Every row gives one point. Examples show where two turns around zero, p and q, send a point. Write where each new point lands after one turn and then the other. Backwards means that the second turn is done in reverse. Each puzzle has new turns, and all numbers are rounded.
(in the rows, 128 means zero)

Turn p:
[144 126] -> [125 112]
[166 149] -> [147  89]
[73 83] -> [ 87 186]
[131 134] -> [134 125]
[126 147] -> [147 129]
Turn q:
[102  96] -> [169 128]
[136 176] -> [ 86 104]
[144  92] -> [146 163]
[129 149] -> [111 116]
Where do these land?
q, then p: [162 103] -> [170 127]
p, then q: [158 106] -> [165 127]
q, then p: [114 135] -> [113 126]
q, then p: [111 179] -> [ 85 160]
q, then p: [ 95 117] -> [107 100]

Turn p:
[105 147 141 142] -> [104 114 138 148]
[171 143 129 130] -> [147 152 160 118]
[133  88 116 152] -> [122 116 116  83]
[167 145 153 130] -> [127 165 161 126]
[123 151 111 149] -> [132 102 152 133]
[ 70  95 119  64] -> [136 120  42 161]
Turn q:
[ 67 168 131 134] -> [151  76 107  87]
[118 127 184 115] -> [173 131 163 115]
[152 109  88 157] -> [ 77 128 122 155]
[141 105 101 118] -> [116 141 111 159]
[163 130 136 116] -> [124 165 137 126]
Where do these land?
q, then p: [ 89 138 186 119] -> [140 194 127 104]
q, then p: [176 101 125 130] -> [ 96 109 158 156]
q, then p: [117 126  77  89] -> [167  81 143 110]
p, then q backwards: [117 130 132 174] -> [125 138 130 174]
p, then q backwards: [139 145 121 128] -> [127 117 146 127]

Turn p:
[145 101 126 146 140 127 140  77] -> [128  92 120 134 100  83 127 137]
[152 161 113 124 154  97  90 144] -> [161 147  83 140 139 143 152 101]
[143 120 128  96 121 164  96 147] -> [ 95 129 115  99 138 147 123  90]
[148 127 129 139 106 154 160 129] -> [118 100 137 110 109 150 121 151]
[ 63 123 105 183 146 123 145 140] -> [130 185 142 166 102 114  99 172]
[132 109 189  87 128 120 180 176] -> [100 130 177  91 164 143 191 158]
[118 179 103 124 142 162  70  98] -> [134 132 109 167 104 147  98  56]
[103 132 145 136 118  78 167 114] -> [164 124 165 146 147 107 138 166]
[119 107 173 155 110 110 117 129] -> [104 116 126 155 167 115 128 158]
[158 120  68  90 115 145 114 125] -> [146 124 105  70 111 131 102  90]
Turn q:
[124 104 114 158 118 152 154 157] -> [146  92 140 158 100 148 123 128]
[117 117 221 102 127  94 142 140] -> [181 202 146 139 125  87 123 153]
[141 139 129 191 113 116  56  88] -> [ 88 127  60  87  86 117  88 137]
[131 170 108 110 123 141 142  69] -> [ 99 128 102 128 194 143 111 124]
[ 95 110 127 194 129 134 111 150] -> [114 110 126 139  62 142 111 162]
[145 144 113  97 127 152 111 156] -> [132 124 154  96 135 149 135  95]
[108 113 114  96  98 119 151 126] -> [117 134 151 167 144 114 129 102]
[152  95 129 114 162 150 130 156] -> [164  95 157 106 124 118 149 130]
[100 111 114 109 141 128 145 149] -> [122 121 168 147 129 127 149 134]
[166 178 111 110 141  94 138  88] -> [115 147  75 113 181 136 159 117]
Where do these land?
p, then q backwards: [114 115 151 157 117 136 136  82] -> [ 97  81 116 140 123 140 138 110]
q, then p: [132 175 143 122 147  93 134 162] -> [141 115 159 121  94 179 139 124]
p, then q: [176 117 134 137 106 155 136 154] -> [118 101 185 137 134 126 125 112]
p, then q backwards: [131 110 100  33 148 143 141  32] -> [180  39 110  73  99 147  69 168]
q, then p backwards: [115 116 143 142 104 110  96 157] -> [111 125  96 131 160 158 140 119]
q, then p: [126 108 138 154 164 128 123 127] -> [126 142 123  93 151 139 132 148]
q, then p: [144 107 101 157 114 113 148 135] -> [132 115 119 116 113 111  96 162]
q, then p: [117 133 122  85 123 153 157 154] -> [ 95 100 132 158 115 123 163 130]
q, then p: [ 97 171 119 165 130 122  81 150] -> [112 142 172 121 140 168  82 103]

Turn p:
[133  76 151  98  79 108 118 121 103] -> [137 147 127  79 102 132 166 180 132]
[104 174 111 143 137 155 161 149 145] -> [105  98 154 162 137 156 102  96 134]
[117 185 103 154 118 107 152  79 155] -> [ 61 129 137 158 162 100 111 119 162]
[141 123 166 166 165 106  84 137 122] -> [178 157 103 156 115  98  97 139 125]
[130 136 102 143  86 123 181 115  82] -> [ 53 118 125 120  89 143 130 143 122]
[107 145 151 150 107 113  66 145 123] -> [162 128 106 159 140 135 112 181 154]
[155 163 143 142 131 128 138 143 129] -> [118 153 129 141 134 146  91 121 119]
[136 105 119 114 135 176 135  78 163] -> [123 143 128 126 145 123 187  76 143]
[172  55  95 119 131 122 101 146 154] -> [161 140 128 118 143 106 183 140  58]
[123 103 155 118 116 126 159 162 118] -> [140 131 163 108  91 149 125 138 117]
[155 137 130  89 171 136 141 103 103] -> [124 135  99  81 129 120 112  81 124]
[ 62 133 110 101 160 136 102 157 139] -> [172  56 138 129 148 128 121 120 147]
Turn q:
[134 148 170 105 113 119 170 160 132] -> [123 127 149 131 151 138  87 177 153]
[108  97 147  80 150  76 155 113 119] -> [107  79 137 162 112  91 138 166 160]
[157 161  75 148  59 114 152 121 167] -> [188 154  88  60 107 135 110 138 158]
[119 146 136  85 150  88 111 131 167] -> [137 136 114 164 122  71 109 158 125]
[134 130 140 167 125 142  99  97 133] -> [151 139 133 140 103 156 137 103  99]
[145  78 109 149 121 109  87 158 128] -> [ 88 157  82 141 104 141 145 104 144]
[118 150  97 167 181 170 147 123 104] -> [133 146 176  99 161 124 180 100 106]
[127 104 107 143 107 162 130 164 162] -> [128 158 111 118 149 138 109  84 162]
[158 139 154 119 127 165 119  94  87] -> [138  92 129 133 150 172 139 135  82]
[ 82 125 145 116 147 136 111 119  83] -> [ 89  92 160 134 123 115 128 113  94]
Where do these land?
q, then p: [159 140 116 150 119 131 136 139 113] -> [123 114 131 114 138 159 121 102 125]
p, then q: [ 75 137 134 124 161 101 147 161 140] -> [113 128 100 188 100 159 120 127 130]
p, then q: [110 105 124 148 151  78 161 101 100] -> [106 116 106 124  68 112  94 149 147]
p, then q: [164 127  97  72  75 151 149 110 174] -> [129  89 201 143 186  95 130 138 126]
p, then q: [152 124 140 156 163 119 126 152  93] -> [116 128  91  94 103 147 131 127  96]
q, then p: [115  96 170 136 112 137 151 128  95] -> [165 131 141 147 108 143 168 116 154]
q, then p: [118 134 132 159 137  67  91 169  74] -> [111  71 154 128 111 173 110 170 177]
p, then q: [130 153 140 109 113 128 115 107 206] -> [155 157 176 176 148 109 146 152 116]
p, then q: [136  99 116 109 123 179  89 126 168] -> [159 121 154 122 170 146 178 148 149]
p, then q: [148 154  99 125  89 145 109 115 110] -> [117 134 149 102 156  97 140  91 135]
q, then p backwards: [119 123 165 110 191 153 136 105  82] -> [110 117  65 141 106 133 144 156 182]
p, then q: [111 144 104 137 103 149 126 122 181] -> [137 143 184 155 134 135 148 116 144]

Turn p:
[158 104 159  68  69 126 120 150 121 123 137 124] -> [133 139  92 141 159 152 171 153  88 117 177 105]
[189 143  95 170 138 100 133 146 142 101 125 125] -> [161 167 111 145  98 144 143 116 177 110 108 162]
[113 126 128 134 142 154 102 148 157  99 116 140] -> [142 117 131  84 104 108 149 137 121 131 124 147]
[134 146 163 124 138  99 166 105 172 117 176 142] -> [137 171 152 134 191  94 133 123 149 146 138 152]
[146 104 136 105 115 104 151 101 136 101  82 122] -> [173 139 117 160 124 130 101 148  98 134 155 146]
[134  74  98 145 133 106 145 151  96  88 124 140] -> [128 151 126 115  94 169 101 108 120  94 161 164]
[ 57 173  75 211 132 145 103 118 118 156 132 147] -> [ 86  83 147 102 107  92  98  93 151  82  40 131]
[143 157 129 119 147  95 125 150 177 165 141 105] -> [116 129 114 164 136  99 170 108 159 168 123 144]
[127 100 123  79 139 176 119  70 164 149 116 130] -> [163 109 111 102 152 126 108 122  84 196 117 103]
[113  90 169 134 113 168 115  95 132 165 126 116] -> [131 100 167 126 153 151 136 128  75 152 108 103]
[102 151 114 133 138 157 130 163  71 135  94 175] -> [ 73 134 121 100  75 122 100 164 123 104 113 103]
[122 153 127 133 129 111 181 134  85 113 154  82] -> [106 116 139 154 154 154  98 148 185 108 155 139]
[125 144 149 108 130 124  75 133  93 152 142 115] -> [113 107 136 135 119 121 156 117 135 122 146  66]
Turn q:
[110 134 119 101 168 106  73 106 150 152  97 164] -> [174 157 155 151 124 173 131 142 129 124  87  84]
[156 120 126 151 121 176  91 125 118 126 125 106] -> [144 131 116 172 104  97 150 116 124 146 130 157]
[136 171 164 112 110 120 119 125 140 171 112 139] -> [120 152 129 148 146 129 108 102 175 137 119  90]
[103 146 145 118  82 156 142 142  66 157 140 136] -> [104 137 132 153 183  96  90 144 158 132 134 166]
[134 116 141 121 156 154 169  85 146 101 122 154] -> [137 103 134 109 127 155 101  92  84 163 119 132]
[180 124  99 147  94 122 130 161  78  94 187 157] -> [116 105 114  85 127  38 140 160 129 131  93 158]
[150 162 120  76 135 104 142 168  88  77 152  91] -> [153  86 121  84 135  88 123 179 158 145 181 110]
[112  87 129 128 142  94 118 167 158 143 102 154] -> [128 139 159 106 137 171 177 125 142  98 106 125]
[ 97 120 104 153 162 105 170 154 134 154 100 117] -> [103 138  96 108 141 194 149 149 129 115 136 140]
[119  90  87 150 105 166 147 149 139 153 174 119] -> [ 99 105 115 134  97 125 122 130 134  87 111 198]
[160 119 174 137 160  82  96  69 147  95 128  82] -> [169 174 129 107  87 112 136  91  84 134 174  75]
[122 136 118 120  86 150 128  75 154 121  96  91] -> [128 102 111 185 130 127 111  92  99 107 154 103]
[ 86 141 139 149 143 128 139 140 148 121 128 156] -> [ 88 134 156 123 125 162 127 141 120 145 118 124]
Where do these land?
p, then q: [133 113 134 141  98 154 121  79 106 136 153 175] -> [176 131 116 150 136 125 130 147 125 170 177 111]
q, then p: [125 174 150 113 176 134 118  99  80 136 131 110] -> [106 127 104 141 118 130 182 102 167 138  96  93]
p, then q: [123 135 171  91 132 133 129 136 124 107 120  79] -> [115 136 133  85  97 123 135 117 157 116 130 173]
q, then p: [149 118 134 102 153 115 119 146 129 160 165  93] -> [159 151  83 119 158 111 163 131 130 125 126 134]
p, then q: [133  78  93 106 119 106 137  90 145 118 101 125] -> [163 148 101 145 122  83 124 141 112 133  81 140]
p, then q: [136 208 137 112  79 145 127 128 106 168 108 149] -> [103 118 100 130 129 164 196 174 129 110 179 120]
q, then p: [119 152 107  60 153 120 118 164 158 126 159 145] -> [153 117 118 125 130 148 199 147  86 153 146 152]
p, then q: [131  73 119 149 138 152 167 182 134  57 116 118] -> [126  76 184 126 143  97 100 125 161 158  68 153]
p, then q backwards: [109  90 138 174 124 135 102 188  95 132 144 152] -> [ 96  81 133 168 124 100 138 148 189 119 147 129]
p, then q: [ 96  97 163 146 132 133  87 100 142 128 132 131] -> [158 158 132 100 161 107 112  99 118 138 157 134]
p, then q: [156 100 136 160 166 130 128 144 144 133 101 141] -> [102 131 123 153 166 109 109  98 152 140 109 119]
q, then p: [101 124 100 152 118 142 166 104 156 156 118  92] -> [134 103 125  68 128 139 100 114 127  89 106 127]
p, then q: [124 168 148 148  81  76 171 139 144 150  98 154] -> [ 72 154 125 112 144 137 177 177 103 156 115 100]
q, then p: [108 123 113 178 106 136 105  86 165 140 149 151] -> [135  94 146 142 109 115 101 158 114  64 114 118]
q, then p: [176 165  76  89 145 108 126 135  92  74 126 103] -> [112 140  78 159 112 189 158  84 139 144 169 156]

Turn p:
[129 112 144 128 121 158 164 131 116 158 130 110 143 147] -> [121 128 124 144 105 140 161 163 121  98 121 135 146 119]
[136 144 143 125 122 126 119 143 111 113 107 137  75 149] -> [142 147 120 159 155 107  94 123 126 121 132 106 148 109]
[119 157  91 114 123 114 120 127 113 137 122 133 141 149] -> [112 133 123 128 122 137 115 140 100 162 156 115 130 139]
[140 124 124 118 175 111 118 140 139 120 141 110 143  83] -> [142 121 137 107 108 129 128 118 157 149 121 137  75 105]
[140 129 142 120 112 129 118 121 119 103 138 127 132 147] -> [113 142 103 138 138 112 124 127 135 133 118 140 137 137]
[128 141 144 152 153 123 108 109 136 113 126 152 137 123] -> [145 130 126 117 145 153 112 103 142 143 123 153 135 130]
[147 129 138 168 117 118 140 137 121 132 138 137 133 136] -> [143 148 113 122 125 143 119 124 107 103 109 137 128 140]
[126 155 139 116 123 122 109 114 123 120 126 110 137  52] -> [140 114 123  85 104 100 114 109 167 126 169 143 112 122]
[119 154 127 143 132 113 121 119 131 112 130 102 120 130] -> [126 122 130 125 128 127  85 140 137 130 130 138 121 138]
[137 123 134 127 122 144 114 132 131 139 109 115 127 143] -> [121 137 130 153 119 136 131 128 144 119 133 117 138 135]
[133 133 128 118 114 120 115 100 121 159 143 112 128 131] -> [107 118 121 144 120 129 129 125 118 115 160 149 115 137]
[103 117 129 123 126 133 109 143 116 124 142 121 123  95] -> [132 142 151 106 138 104 138 133 145 124 145 132 111 125]
[125  69 143 117 127 133 150 141 159 137  92 130 136 136] -> [143 111 157 157 109 121 174 119 135 122  90 111 145 136]
[110 113 147 140 131 122 167 146 120 118 138 174 107 148] -> [151 136 136 124 160 120 138 132  87 122  92 133 156 105]
[121 132  31 121 135 133 146 101 110 140 122 132 129 134] -> [122  88 112 116 144 157 141 164  93 159 163  82 104 150]
[134 118 145 117 116 149 129 144 183 122 143 146 136 143] -> [ 88 130 142 124 128 132 143  99 136 120  86 121 147 120]
Turn q:
[125 145  95 142 152 113 128 105 123 108 111 135 171 106] -> [126 123  79 106 119 114 137 137 172 118 141 121 139 111]
[ 99 107 153 114 118 110 127 119 147 132 135 128 112 121] -> [125 102 128 151 138 162 123 110 116 130 110 129 132 125]
[120 145 160  98  88 122 147 150 125 117 131 117 103 141] -> [153 151 152 172 127 151 133 110  98 121 139 138 124 119]
[122 142  91 147 135 118 125 105  96 131 140 118 142 131] -> [113 149 110 112 149 117 114 148 151 115 137 103 130 110]
[152 143 114 140 171 107 134 128 121 119 117  99 141 145] -> [112 154 109  96 107 120 139 154 122 108 127 131 158 120]
[127 147 131 149 142 129 124 122 115 137 107 143 161 156] -> [120 152 113 101 130 112 153 107 143 115 129 112 130 145]
[153 120 159 111 113 122 148 132 127 136 160 141 127 130] -> [121 127 151 135 119 153 120 122 115 106 139 150  94 138]
[148 149 115 156 125 142 130 106 134 108 125 111 148 154] -> [126 141 140 100 102 109 136 127 137 114 141  93 135 108]
[129 147 105 166 153 128 153 127 135 132 125 141 123 127] -> [113 136 112 125 114 106 153 156 142 126 106 112 111 123]
[136 105 144 120 107 144 160 127 142 135 122 119 130 135] -> [121 127 165 130 114 151 142 116 133 144 130 140 121 120]
[115  90 130  99 110 134 108 166 155 118 149 157 104 128] -> [141  97 143 153 135 114  98  99 102 145 103 166 112 127]
[114 127 156 117 124 145 105 144 147 136 152 124 116 101] -> [143  97 124 136 135 141 118 126  89 150 136 127 112 141]
[104  90 137 103 141 145  91 119 129 121 135 157  81 111] -> [126  67 140 158 166 112 110 126 114 133 113 142 143 150]
[145 153 112 128 140 137 136 116 108 125 104 125 138 115] -> [139 140 120 119 126 116 146 153 154 123 150 126 139 132]
[ 98 103 135  93 125 147 122 154 126 144 144 119 113 121] -> [131 116 138 140 166 139 121 121  98 159 127 155 124 123]
[142 110 153 151  94 122 130 151 114 123 116 117 124 125] -> [116 152 142 152 100 137 110 112 126 149 140 125 131 148]
[146 152  87 143 138 112 109 105 132 153 103 126 140 128] -> [149 143 111  91 128 122 123 152 164 120 108 106 142 136]
Where do these land?
p, then q: [105 129 155 128 172 132 117 144 147 134 118 137 114 103] -> [139  85 131 127 103 156 138 134 123 128 144 129 120 162]
p, then q backwards: [116 140 112 131  95 138 129 142 125 132 125 125 109 110] -> [145 143 128 142 134 140 106 107 111 120 140 121 133 144]
p, then q backwards: [153 141 159 140 135 134 165 137 153 124 112 111 143 138] -> [138 119 116 135 130  79 131 120 167 112 114 124 117 128]
p, then q: [166 151 113 151 107 121 112 125 142 120 132 133 118 111] -> [145 112 142 117 149 114 110 135 128 112 128 109 161 102]
q, then p backwards: [116  96 102 124 157  94 127 127 138 159 167 122 112 123] -> [130 149 123 147 148 132 157 119 147  98 176 118 120 158]
p, then q: [108 115 126 138 114 148 118 146 101 106 120 149 147  97] -> [152 143 130 106 118 149 147 137 116  97 129 158 117 111]
p, then q: [124 119 145 161 113 112 122 119 120 140  49 144 115 156] -> [102 154 145  70  87 115 116 109 134 112 157  96 126 143]
q, then p: [148 142 102 116 148 120 121 148  93 127 138 121 147 151] -> [118 138 120 106 131 116 103 115 114 173 138 130 122 105]
q, then p backwards: [148  99 139 118 115 135 113 147 143 127 147 121  87 113] -> [ 99 139 124 136 140  83 141 117 142 137 120 110 124 154]
p, then q backwards: [138 134 119 103 142 110 133 124 134 120 131 145 102 116] -> [ 98 125 117 129 118 147 115 132 142 115 150 132 136 128]
q, then p: [113 114 124 134 128 149 132 125 116 118 120  82 147 133] -> [113 124 141 103 104 130 146 137 126 124 152 156 118 113]
q, then p: [ 93 138 141 110 115 117 156 127 131 116 125 136 123 146] -> [157 101 110 103 136 146 121 137 140 113 124 133 136 128]
q, then p: [138 134 144 136 137 176 128  93 108 120 142 147 135 138] -> [121 115 141 141 139  97 125 147 122 125  92 164 109 112]
q, then p: [120 134 137 112 121  74 140 124 113 124 123 120 186 113] -> [ 83 103 112  84 159 151 134 126 141 140 141 102 131 132]
q, then p backwards: [142 134 121 114 146 136 124 131 143 107 152 137 130 148] -> [121 128 142 125 116 113 154 130 129 140 149 127 114 104]
q, then p backwards: [109 147 121 138 116 125 122 103 141 160 162 111 127 141] -> [138 133  90 148 148 140 140 154 138 124 139 142 102 125]
p, then q: [136 110 117 123 115 156 117 116 128 143 113 134 132 140] -> [105 134 135 117 121 127 146 127 123 135 130 117 118  97]

Turn p:
[ 95 133 118 108 122 166 116 144 140 119 137  99 122 105] -> [144 154 147 101  90 133 127 122 150 119 120 156 116 117]
[134 135 125 112 112 116 127 121  76  68 136 122 133 122] -> [176  81 122 145 107 112 139 125 159 125 147 121 137 123]
[134 131 114 146 115 122 118 110 143 120 128 110 147 118] -> [103 121 121 126 126 134 150 130 155 122 131 139 138 132]
[ 86 134 116 225 114 140 116 118 112 137 135 136 116 126] -> [107 121 120 150 132 165 151 131  97 104 180 196 110 146]
[142 128 144 111 115 119 133 145 145 110 134 138 115 121] -> [140 121 129 113 137 117 100 116 137 114 119 120 143 135]
[126 119 131 129 143 122 132 140 122 117 134 143 139 146] -> [144 130 131 139 144 123 132 140 120 113 131 113 126 124]
[142 120 136 142 126 120 166 145 116 147 138 132 127 131] -> [141 131 119 144 157 155 122 108 114 136 121 121 131 130]
[139 140 117 113 121 122 112 139 128 148 129 140 132 131] -> [120 141 145 136 136 115 114 130 138 147 134 123 131 136]
[136 138 130 154 148 126 128 138 135 137  93 135 122 137] -> [117 127 116 120 150 124 133 141 110 134 125 130 100 154]
[113 134 125 125 180 124 116 144 109 139 135 140 137 129] -> [147 136 165 128 142 118 152 146 101 139 131 123 113 122]
[115 107 121 115 124 121 119 144 122 145 116 122 132 137] -> [124 148 139 135 116 131 127 119 128 128 136 103 110 134]
[142  97 128 111 122 117 134  51 145 137 134 120 125  84] -> [ 75  97 117 121 100 118 145  92 124 136 105 124 162  86]
[124 140 149 111 129 117 118 127 130 131 133 132 130 142] -> [131 126 137 118 126 128 113 147 124 133 136 111 140 126]
[136 121 119 137 145 123 119 108 122 133 136  99 117 129] -> [120 123 129 133 107 134 157 130 117 136 114 130 142 141]
[136 134 137 109 124 119 179 138 144 141 111 137 127 145] -> [138 147  93 114 156 134 107 118 122 143 119 101 128 119]
[140 132 147 114 117 155 115 127 137 122 119 129 137 129] -> [122 121 129 124 119 125 102 146 146 125 110 130 118 121]
[137 133 119 114 119 145 126 136 147 127 128 141 119 146] -> [128 150 119 131 129 110 104 137 134 124 119 132 131 132]
Turn q:
[149 160 133 123 114 111 144 135 132 137 143 132 155 109] -> [128 137 112 128 130 123 118 139 120 132 110 179 123 115]
[115 116 133 132 135 112 138 143 139 119 102 133 131 103] -> [119 117 135 118 112 128 134 130 133 135 114 136 164 145]
[139 131 125 109 140 134 129 118 139 113 128 128 123 130] -> [147 124 139 139 125 122 136 139 120 135 129 122 130 116]
[116 113 128 116 156 119 141 136 106 148 138 137 122 109] -> [126  96 107 145 132 111 127 121 126 127 115 126 130 156]
[128 134 145 134 131 121 103 145 127 100 116 152 116 154] -> [137 151 135 112 100 102 133 124 144 135 157 118 131 132]
[ 87 165 127  96 122 115 152 132 152 137 135  99 136 134] -> [124  97 120 145 135 141 106 163 144 106 150 155 152 100]
[101 103 124 104 121 108 135 139 152 118 145 120 116 159] -> [138 115 107 151 104 153 138 134 160 124 150 112 141 115]
[131 128 157 127 108 174 127 116 119 128  96 130 124 132] -> [136 122 167  94 133 134  98 127 132 143 126 111 109 127]
[174 144 148 146 136 110 127 154 146 129 125 109 152 138] -> [126 167 115 117 108 106 119 134 127 114  92 138 135  95]
[136 136 126 186 134 131 116 102 119 130 130 125 125 114] -> [116 147 132  99 156 123 143  94  99 112 126 128 130 128]
[120 124 103 149 134 123 109 116 104 121 158 122 153 117] -> [128 146 110 128 159 134 158 131 118 104 130 135 117 153]
[125 133 120 117 118 145 110 117 133 150 119 127 123 112] -> [105 115 153 133 142 131 131 133 128 134 126 131 111 125]
[143 109 109 118 145 137 138 122 118 132 152 150 160 139] -> [150 142 101 149 155 125 137 135 133 150 111 121 116 140]
[107 103  91 117 116 136 125 145 125 110 125 121  78 142] -> [124 125 147 166 102 158 130 116 129 122 162  98 133 150]
[117 138 142 122 127 155 132 126 139 139 125 147 123 130] -> [134 115 147 126 142 119 112 119 146 143 135 132 124 121]
[139  99 150 131 114 141 125 117 126 106 142 119 136 121] -> [157 129 133 107 121 149 143 123 133 123 109 121 111 130]
[147 139 114 146 125 104 125 112 100 158  99 126 103 133] -> [ 84 130 116 120 122 119 115 116  83 137 137 115 120 127]
Where do these land?
p, then q: [112 109 132 129 122 145 153 108 137 123 131 144 116 150] -> [123 146 141 134 135 134 141 136 103 120 137 145 125 160]
q, then p: [112 131 116 122 114 104 135 136 156 110 125 137 143 149] -> [122 153 140 129 157 137 121 128 153 129 125 151 133 113]
p, then q: [147 160 120 130 135 125 154 116 114 128 143 147 148 103] -> [118 112 115 137 149 105 143 115 129 148  88 127 141 132]
p, then q: [143 111 100 125 126 132 151 104 105 151 141 120 122 110] -> [106 120 124 106 167 144 122 111 107 145 120 135 134 129]
p, then q: [155 133 130 122 104 132 108 110 115 137 121 120 125 142] -> [ 96 143 124 123 133 146 131 118 157 122 132 120 129 125]
q, then p: [139 119 124 133 128 137 137 124 119 138 127 156 137  99] -> [113 133 116 137 131 122 124 139  98 146 132 112 115 126]
p, then q backwards: [152 110 125 111 157 146  97 124 138 104 134 119 104 131] -> [152 124 146 117 161 124 119 158 122 118 116 113 130  95]
q, then p backwards: [142 118 145 137 115 128 140 146 121 111 105 109 103 127] -> [114 108 152 106 120 131 116 131 131 134 137 108 101 126]
p, then q: [128 145 121 158 113 143 113 163 127 123 136 159 110 147] -> [142 163 116 130 121  87 143 108 137 129 154 123 119 128]
p, then q: [ 98 115 148 122 150 113 105 153 133 150 122 145 122 150] -> [145 120 124 118 105 110 109 136 123  83 144 128 102 133]
q, then p: [127 139 130 106 113 126 132 121  97 111 120 107 133 127] -> [157 132 143 149 117 122 106 128 134 120 125 127 122 147]
q, then p: [108 147 138 108 101 114 154 116 150 156 140 111 144 104] -> [119 136 151 138 137  99 120 108 117  95 120 141  91 103]
q, then p: [114 163 113 135 156 138  99 139 146 139 111 121 143  99] -> [146 113 140  97 162 135 138 140 111 105 152 101 119 118]
q, then p: [101 140 151 141 139 119 115 117 134 112 125 136 123 144] -> [135 133 140 122 133 125 134 120 144 124 118 110 164 109]
p, then q: [145 113 135 136 150 111 123 108  99 106 124 120 104 126] -> [128 137  99 116 117 161 120 124 115 138 113 101 125 144]
p, then q: [154 111 109 112 137 152 150 129 144 139 129 103 143 141] -> [100 136 157 123 138 128 104 139 110 134 129 133 161 116]
q, then p: [ 99 112 139 150 116 112 109 162 143 137 144 122 154 129] -> [123 158 101  96 139 103 127 140 146 103 132 137 134 109]
